Every row gives one point. The points of each table are mixes of a few directions, plus a little noise. Count the directions of each table, and those that both share. Where both have some left over, give the other angles between the two spaces (their principal angles), to ten degrees, smallest first.
(in the rows, 128 means zero)

First, 5 rows:
[[194 130]
 [135 128]
 [141 128]
 [ 66 126]
 [106 127]]
Second (7 x 2):
[[ 87 127]
 [170 130]
 [197 129]
 [108 127]
 [ 80 127]
 [ 98 127]
 [157 129]]
Directions: first 1, second 1, shared 1

First:
[[125 129 191 155]
 [133 126   7  77]
 [126 129 159 141]
 [127 128 163 142]
 [129 127 114 123]
 [126 129 167 144]
 [128 129 135 132]
 [130 128  88 111]]
Second (6 x 4):
[[115 159 122 161]
 [124 189 126 153]
 [136 102 132 106]
 [147 147 137  98]
 [104  29 118 143]
 [140 143 134 108]]
Directions: first 1, second 2, shared 0; angles 80

First:
[[124  98 131 107 112 161 115 118]
 [105 121 171 132 109 137 136 133]
 [111 160 117 173 205 188 150 134]
 [141 168  75 135  79  84 125 143]
 [143  91 165  91  95  74 116 119]
 [111 157 110 169 201 187 145 130]
 [109 113 126 115 123  98 112 103]
 [178 116 130 101 101  96 125 144]]
Second:
[[ 83 138  58 133 111 158 104  98]
 [128 137 108 134 104 177 131 143]
 [158 136 157 127  94 113 144 162]
 [113  95 193 109  83 122 128 130]
 [118 145 112 126  49 106 122 140]
 [121 100 129 110 149 121 113 100]
 [119 177 177 181 156 133 172 168]
 [163  97  87 103 220 124 107  90]
 [162 128  85 117 157 115 119 121]
 [114 126 174 139 157 110 141 126]]
Directions: first 5, second 5, shared 5

First (9 x 11):
[[123 124 135 115 137 112  90 151 134 138 102]
 [125 124 139 135 127 133  93 127 161 114 132]
 [140 154 136 105 131 106  64 122 149 137 132]
 [132  87  90 146 130 134 209 114 113 124 174]
 [129 119 177 105 111 118 124 127 104 117 121]
 [147 144  93 139 116 147 249  79  72 134 180]
 [118 125 129 135 133 132 108 147 141 129 106]
 [132 146 116 111 140 106  95 142 126 151 111]
 [107 130 138 159 122 165 122 145 153 110  94]]
Second:
[[132 133 132 122 129 118 119 131 131 135 110]
 [127 154 137 112 134 114  83 146 129 145  89]
 [135 108 124 137 123 128 164 113 131 120 144]
 [100 110 110 156 123 183 157 121 111  95 222]
 [150 119 134 121 126  98 144 118 140 139  91]
 [120 139 128 126 131 135 108 137 124 129 130]
 [ 72 185 126 124 141 184  25 178  99 124 165]
 [143 151 142 104 134  90  89 141 138 154  57]
 [149  85 121 144 118 120 205  95 138 115 150]
 [130 123 127 130 127 127 137 124 129 126 130]
 [149 101 127 133 122 109 176 106 139 126 122]]
Directions: first 5, second 2, shared 1; angles 70

First:
[[120 157 148 105  80 112 144 118 132 142  91 116 114 146]
 [129 118 117 139 128 120 130 163 119 126 159 125 124 114]
 [135 115 129 130 179 164 106  69 142 117 105 149 151 137]
 [133 109 112 145 150 128 123 156 120 121 166 130 130 110]
 [129 139 147 109 143 154 118  51 147 127  69 142 142 155]
 [118 156 139 112  57  90 157 171 120 146 125 103 101 130]
 [146  61  80 183 232 158  94 169 115  99 223 152 154  82]
 [116 168 152  99  56 100 153 127 130 147  86 108 106 149]]
Second, 10 rows:
[[100 124 157 126 131 123 146 161 154 107 105 204 162 114]
 [108  99  78 119 134  99 127  78  62 136 180 100 130 118]
 [156 148 136 152  67 159 134 102 136 103 117  83 150 153]
 [124 134 157 136 150 121 139 166 143 111 112 162 137 115]
 [ 94 159 156  61 178  98 132 114 106 118 154 179 134  92]
 [152 150 156 146 117 146 132 145 147 110 108 117 132 135]
 [167 136 154 168  91 145 159 161 195 117  92  70 143 140]
 [101 120  97  93 151 128  90  97  83 154 149 168 100 130]
 [161 129 142 179 130 145 123 172 142 118 103 110 114 139]
 [115  81  45 101 131 118  96  83 112 205 158  86  77 141]]
Directions: first 2, second 6, shared 0; angles 40, 70

First, 9 rows:
[[128 137 142 145 117  89 149 136 106 154 128 115  86 125  96 136 173 140
  144 109 150 109 118 130]
 [158  77  90  64 197 220 115 149 208 108  79 174 178 129 180 166  96  79
   86 173  74 181 160 110]
 [111 162 138 162  93  99 112 102  98 111 173 124 128 139 116 101 114 146
  134 112 142 113 129 141]
 [109 155 188 143  93 119 135 116  77 128 141  89  75 123  88 123 171 149
  145  84 169  94 131 128]
 [161  99  61 114 171 131 131 145 192 139 110 183 167 140 159 154 108  96
  108 171  81 166 132 128]
 [141  88  95  99 202 141 142 170 164 140  92 166 136 122 136 149 149 109
  105 148 110 144 141 118]
 [104 136 151 139  80 104 134 125  84 144 124  64 127 104 130  95 105 162
  168 117 154 102  78 127]
 [106 127 122 126 160 138 109 136 124 100 148 149 152 127 135 101 111 135
  107 130 132 127 146 129]
 [132 173 165 160  39 113 123  74  98 128 158  89 103 141 113 129 123 136
  156 105 141 116 116 139]]
Second:
[[114 130  76  84  99 192  89 136  97  73 118 156 134 135 170 122 128 127
   99  65 137  77 208 120]
 [147 120 137 154 159 181 101 120 115  80 165 168 127 108 146 116 150 115
  159 136  67  93 154  92]
 [104 131 125  93 131 156  98 113 118  56 117 130 104 137 143 137 118 115
   72  88 145 126 182 142]
 [157 123 173 190 160  79 164 126 154 190 154 119 136 111  92 123 140 130
  189 200  92 156  46 116]
 [107 134 151 110 129  79 144 116 147 132 101  90 105 143 103 147 106 127
   82 128 173 178 107 165]
 [130 128 164 146 150  94 142 118 145 136 129 111 113 127 103 135 124 124
  126 156 129 162  93 139]
 [127 127  93 114 103 152 122 142 112 136 124 141 145 130 148 120 131 135
  134 106 132  98 152 119]
 [157 117 139 168 168 190  98 120 113  80 178 179 131 100 148 110 158 113
  180 145  46  83 148  81]
 [115 133 119 109 101  85 151 138 137 172 100  98 132 142 114 136 111 140
  109 124 173 154 105 154]
 [121 135 103 114  80  68 169 153 141 221  95  91 151 145 108 132 111 153
  131 131 184 152  84 152]]
Directions: first 5, second 3, shared 0; angles 30, 80, 80

First:
[[104 146 142  99 170 141 138 124 176  76 142 136 125 143 153  90 119  94
   46 135 135 143 138 135 138 152 123 116 136 128 147 138]
 [ 72 138 166 138 111  96 114 125  76  88 172 122  97  73  63 168 144 140
   79 124 125 117 131 127 130 167 165 106 176 122 211 159]
 [130 124 118 124 142 148 129 119 130 132 118 110 140 134 149 121 123 132
  145 121 138 130 132 144 140 135 135 124 107 115 118 127]
 [162 126 128 140  93  86 135 130 137 151 123 185 115 117 105 144 136 134
  114 163 105 124 125  74 102  80  97 140 179 167  99 130]
 [157 107  91 118 163 176 136  79 140 156  88  99 168 133 196 118 114 153
  172 133 152 133 147 148 166 126 137 114  94 101  70 135]
 [137 126 126 139 108 119 124 148 118 145 126 130 124 136 113 134 132 128
  158 121 120 124 117 125 113 115 121 142 119 135 123 113]
 [126 133 130 127 127 131 127 150 135 126 131 124 126 148 127 115 127 113
  136 115 126 130 119 137 118 129 121 139 108 129 132 112]
 [136 124 123 140 110 127 122 148 112 149 124 118 129 139 118 134 131 131
  174 113 124 123 116 135 116 120 126 142 105 127 123 110]]
Second:
[[136 146 127 139 108 129 126 116 122 133 138 139 149 130 121 134 120 136
  123 131 111 143 145 118 119 133 123  99 127  86 146 104]
 [142 161 126 147  95 129 124 106 117 135 146 149 166 133 116 139 113 141
  120 134  99 153 158 111 111 136 120  77 125  55 160  84]
 [106  73 132  97 185 126 134 163 145 115  97  93  65 120 148 109 153 108
  141 120 176  85  79 155 155 114 141 212 133 249  74 201]
 [118 103 129 114 154 126 131 144 136 123 114 112 100 125 137 120 139 118
  135 124 151 108 105 141 141 122 134 167 131 184 103 161]
 [139 155 127 143 100 129 125 111 119 135 144 145 159 132 118 137 116 138
  122 133 103 149 153 114 114 134 121  85 125  67 155  91]
 [131 136 128 132 120 128 127 123 125 129 132 133 136 129 125 130 124 131
  126 129 121 135 134 123 123 130 126 115 127 111 135 117]
 [121 113 129 119 145 127 130 138 133 124 119 119 110 126 133 123 135 122
  132 126 142 116 113 136 136 124 133 152 130 162 113 147]
 [146 172 126 153  83 130 123 100 114 138 153 155 178 134 111 143 109 145
  118 134  89 162 167 106 106 138 117  61 125  31 170  70]
 [122 115 128 122 142 127 130 137 133 125 121 120 114 126 132 123 134 123
  131 126 139 119 117 135 134 125 131 148 129 156 115 144]
 [119 107 130 116 151 127 131 142 135 122 116 115 103 125 136 121 138 120
  133 126 148 112 109 139 139 123 134 161 130 176 107 157]]
Directions: first 4, second 1, shared 0; angles 80

First, 10 rows:
[[105 139 128 123 123 127 187 129 114 147 133 143 104 107 110 137 108 117
  124 144 170 117 150 123 137 105 141 134  98 106 136 157]
 [125 116 132 152 130 167 128  71 138 136 131 101 114 123 152 140 135  99
  130 136 149 174  97 143 153 138 127 114  93 133 124 125]
 [134 110 159 140 132 155 163 154  66  78  76  66  75  76 212 157  79 167
   77 118 132  20 159 143 103 116  58 105 148 124 115 190]
 [140 118 121 142 131 144  78  87 160 133 142 119 150 153 131 122 159 108
  145 124 111 191  88 135 143 153 137 122 123 146 123  90]
 [140  98 133 177 136 203  79  15 163 133 135  70 125 138 182 141 160  78
  139 132 135 235  49 159 170 166 120  98  83 154 114  95]
 [110 131 130 134 125 143 170 107 121 144 131 127 106 110 125 139 116 109
  125 142 166 137 132 129 143 114 136 126  93 114 133 148]
 [151 147 114  83 128  46  73 234 133 107 130 183 184 167  77  92 142 184
  137 102  53  70 164 101  79 132 136 155 216 137 132  98]
 [143 143 116  97 128  70  89 197 136 118 133 170 170 158  86 102 141 163
  138 111  78  97 151 109  97 132 139 149 186 134 132 103]
 [126 136 120 117 126 108 125 144 135 136 137 151 141 138 101 118 134 131
  137 128 122 131 136 119 124 125 143 137 136 126 132 119]
 [105 143 126 117 123 116 187 142 114 147 133 151 109 109 101 133 108 123
  126 143 165 109 157 118 131 102 143 138 105 105 138 156]]
Second (11 x 32):
[[ 81 177  87  87 142  95 209 150  81 209 173 192 121 129  49 127 120  93
  135 166 219 165 159  91 146 101 225 127  63 113 168 137]
 [135 133 127 113 135 111 128 174  91 113 114 120 124 121 142 130 113 158
  108 119 118  76 150 121 105 127 117 120 157 134 131 142]
 [121 113 163 146  86 120 162 116 211 110 123 161 126 112  86 118 121 130
  156 126 102 110 146 141 140  95  91 187 137  80 109 144]
 [150  84 173 174 103 168 103  77 194  74  98  85 120 112 176 133 129 136
  131 109  77 118 103 164 136 133  50 144 149 117  93 134]
 [155 113 142 133 117 112  67 141 173  89 116 126 157 148 134 112 145 155
  139 104  58 114 119 136 111 140  94 147 184 135 111 103]
 [134 115 141 142 128 151 126 114 121 110 110  99 114 115 164 138 121 131
  116 125 124 114 121 139 128 131 103 119 129 131 120 139]
 [155 108 149 138 110 114  79 137 180  86 114 130 155 144 130 113 142 155
  141 104  58 106 122 139 115 136  85 154 183 127 109 110]
 [109 152 108 108 133 108 153 140 117 164 151 162 134 138  85 122 131 112
  137 143 159 150 139 110 135 118 174 133 106 122 146 124]
 [116 150  82 115 175 158 118 100  41 183 154  96 122 142 158 143 139  89
  110 148 199 202  93 115 145 159 194  58  68 174 156 108]
 [112 154  86 108 162 137 130 117  64 182 157 128 127 144 125 137 138  95
  120 150 191 186 109 110 140 147 197  84  80 156 156 113]
 [139 111 154 140 117 132 132 142 136  90 100 106 113 108 158 134 109 153
  114 115 100  73 144 142 116 120  78 138 157 117 112 151]]
Directions: first 3, second 4, shared 3

First (9 x 32):
[[155 161  87 168 100  88 140 166 196  72 138  85  94 186 148 131 168 111
  102 122 202 100 141 190 171 104 130 227 112   7 109 204]
 [ 75 137  91 121 131 150 154 131 121 137 102 134 112  84 113 143  93 140
  109 145 110 157 106  84 125 157 150  78 134 142 135  98]
 [156 124 150 133 128 118 118 121 124 131 148 126 138 152 140 117 144 118
  145 122 135 109 137 150 126 112 115 156 125 132 115 142]
 [110 134 144 129 143 153 155  99  72 174 150 145 144 106 143 111 100 115
  160 137  90 126 119 116 101 122 126 110 133 215  90  93]
 [ 61 170  57 145 119 140 193 126 122 153 131 114  91 111 136 141  79 120
  112 175 138 134  83  86 132 162 156 121 130 131  82 113]
 [178  93 175 118 133 124  74 157 157  66  94 137 153 120 110 121 184 140
  118  61 119 144 188 187 140  86 114 133 123  87 196 151]
 [156  90 181  96 140 124  82  98 103 161 140 148 156 139 117 127 127 142
  152 135 107 121 122  96 103 143 109  91 137 179 148 102]
 [140 124 139 129 129 124 121 127 128 126 133 128 133 136 131 124 136 126
  133 123 130 123 134 138 127 121 123 137 127 128 128 133]
 [122 116 129 113 130 130 115 126 129 131 115 134 129 118 114 137 121 140
  121 133 121 139 121 104 124 145 130  99 132 131 148 115]]
Second (8 x 32):
[[120 124 140 132 139 156 136 148 118  97  97 143 143  78 121 116 141 128
  123  79  91 157 167 167 129  92 132 114 126 142 152 120]
 [115 121 153 111 142 141 136  76  64 207 166 147 146 128 138 120  85 123
  169 171  97 113  91  71  89 155 120  90 140 233  87  79]
 [154 147 108 148 108  89 129 130 162 124 161  98 107 194 148 132 143 115
  127 154 187  90 112 142 146 133 122 195 120  68  95 172]
 [107 109 137 101 139 142 117 108 103 160 118 147 136 103 110 138 100 145
  131 147  99 144 107  72 108 161 131  65 139 177 145  86]
 [120 113 107 106 120 111 100 133 162 123 108 123 110 137 102 158 120 154
  100 154 150 137 102  76 136 175 136  93 133  85 166 125]
 [147 140 107 143 112 100 124 145 169 102 135 105 109 168 135 134 149 123
  113 132 174 110 128 150 151 126 128 176 120  59 123 168]
 [127 136 156 145 144 160 156 127  84 128 133 144 154  91 146  96 134 106
  155  86  84 135 165 181 115  75 122 140 125 189 105 117]
 [136 133 116 139 121 123 125 158 161  82 106 118 120 125 124 130 153 129
  106 100 142 137 153 165 149 108 132 151 121  72 150 155]]
Directions: first 4, second 3, shared 3

First (11 x 32):
[[168 141 142 156 115 156 131 139 132 140 143 136 140 106 151 156  96 134
  134 129 117 109 131 148 137 123 142 135 123 152 125 144]
 [138 133 138 144 114  87 148 145 157 165 143 129 120 137 168 216  95 156
  140 121  93  50 131 125 161  71 163 127  55 108  94 127]
 [120 135 116 120 148 161  87 106 110  85 116 139 136  85  76  68 149 109
  131 148 143 208 130 147 101 137 100 137 210 134 154 139]
 [120 127 130 129 123  89 141 136 147 149 133 125 118 143 148 180 117 146
  134 123 107  80 129 118 148  90 147 125  78 105 105 122]
 [202 163 147 182 116 190 102 136 133 128 153 155 153  46 141 172  69 136
  150 146 101 127 137 184 136  94 146 150 161 166 129 169]
 [148 148 125 142 140 176  83 113 117  92 128 148 144  59  89 100 122 117
  141 153 128 192 134 166 110 116 113 144 207 144 148 153]
 [112 123 124 119 131 107 131 127 133 130 125 125 121 139 126 134 136 132
  128 127 125 120 127 119 131 117 129 125 115 113 122 121]
 [ 81  97 119  89 129  90 163 129 120 137 112 102 111 207 133  88 171 119
  104 105 157 118 119  80 122 180 116 107  92 113 130  95]
 [ 86 104 116  91 137 116 142 120 110 117 108 110 118 179 111  61 175 110
  106 116 163 157 121  94 109 186 103 114 135 122 143 104]
 [102 119 124 115 128  77 142 132 145 145 126 121 113 157 139 165 132 142
  130 121 114  88 127 108 143  97 140 120  79  96 107 113]
 [129 118 129 119 126 160 139 127 105 119 121 119 134 151 125  66 148 108
  110 118 161 158 123 118 109 198 109 122 152 156 150 122]]
Second:
[[ 99 122 118 111 139 103 121 119 130 119 118 125 119 135 108 120 146 128
  128 130 129 140 127 117 124 115 120 125 131 105 126 119]
 [ 54 113 100  82 155  64 110 105 132 106 104 121 105 148  82 105 177 126
  129 137 130 156 125 101 120  94 110 121 135  69 124 104]
 [121 126 126 124 131 122 126 126 129 126 126 128 126 130 123 127 133 128
  129 128 129 131 127 125 127 126 126 126 129 122 128 125]
 [167 136 143 152 114 161 137 140 126 140 141 132 140 118 152 140 103 128
  128 124 127 114 129 141 133 146 137 133 126 158 130 140]
 [157 135 139 145 117 154 134 136 127 136 137 130 136 120 148 137 108 130
  129 125 127 118 130 139 132 141 135 132 126 150 129 138]
 [ 71 116 106  91 149  78 113 109 131 110 110 123 110 144  93 111 165 127
  128 134 130 149 126 107 121 102 114 122 132  83 125 111]
 [200 143 155 172 103 190 146 150 124 150 151 135 151 109 174 149  80 129
  127 121 126 101 130 155 137 161 146 136 122 185 132 149]
 [182 139 149 162 109 174 142 145 125 145 145 133 144 114 162 145  93 130
  127 123 126 108 129 148 135 153 141 134 124 172 131 145]
 [223 148 164 188  93 211 151 157 122 157 159 137 157 102 188 155  65 130
  127 118 125  92 131 162 139 172 151 139 121 204 134 157]
 [  7 103  82  52 172  24  99  93 136  91  89 117  90 160  52  92 207 125
  129 140 133 175 124  84 114  74  98 115 137  33 121  90]]
Directions: first 3, second 1, shared 1
